Each row of a before or after table is a point. The points were changed in one or more steps. Then noise was added and the rows were shuffled. The steps act on columns, c1 being the first. What was done? A step turns or swaps two columns, mirrors them in a line or flattens them onto one, adds a multiple of one to another, or multiplies or shifts one. Angles are multiples of 10 degrees, from the lower column toward the higher: turns from -170 to 170, lines from 10 to 170 but not 90. Use the fewest steps. Two steps may share a column if one is a turn and the other turns, adds or multiplies; they go together, in the order done. Otherwise the lowest column goes first.
In the rows, 128 means zero.

Before:
[[121 121 129]
 [140 106 122]
 [135 123 121]
 [140 119 131]
 [133 120 131]
 [171 125  80]
 [142 134 110]
 [127 134  86]
 [119 131 132]
 [138 139  88]]
After (10 x 3):
[[136 122 138]
 [137 132 130]
 [ 89 146   8]
 [115 121  28]
 [119 141 135]
 [126 138 135]
 [124 153 113]
 [126 122  23]
 [112 127  83]
 [124 135 112]]
Steps: turn c1 and c2 by 160 degrees; multiply c3 by 2.5

Before, 10 rows:
[[184 145  75 101 143 167]
 [ 85 107 135 102  64  91]
 [139 190 107 102 125 165]
 [108 105 130 174 130 108]
 [121 167  88 201 114 132]
 [148 158  74 116 128 188]
 [162 121 190 151 141 183]
 [102 112 167  84  77 161]
 [128 178 126 135 169 152]
 [136  95 174 102  46  96]]
After:
[[140 186  99 107 139  92]
 [135  98 113 181 205 170]
 [110 105 171 122 125 149]
 [ 99 109  96 177 181 102]
 [145 158 107  78 138  67]
 [130 178 135 123  93  92]
 [ 79 106 103 140 185 174]
 [122 163 192  74 145 125]
 [178 140  90  80 119  87]
 [164 121 159 183 125  72]]
Steps: mirror c3 and c4 in the line at 40 degrees; turn c5 and c6 by -170 degrees

Before, 8 rows:
[[203  75 110 122 178 145 136 112]
 [191  59 154 116 216 136 141 131]
 [115 116 143 162 128 152 142 127]
 [109 190 138 143 138 143 154 151]
 [122 155 156  93 151 170 119 100]
 [118  84 112 146  79 139 205 206]
 [132 126 152 136  99 117 176 123]
 [154 177 189 150 114 173 144 126]]
After:
[[116   4 116 147  83 108 211 207]
 [201  65 105 120 155 172 135 114]
 [195  41 150 116 195 191 137 130]
 [111 168 138 143 130 150 158 152]
 [133  76 149 139 109 106 176 120]
 [116 160 155  98 110 179 117  95]
 [150 165 200 151  81 155 145 128]
 [110 104 143 161 109 147 142 126]]
Steps: add -1 times c7 to c2; turn c5 and c6 by 40 degrees
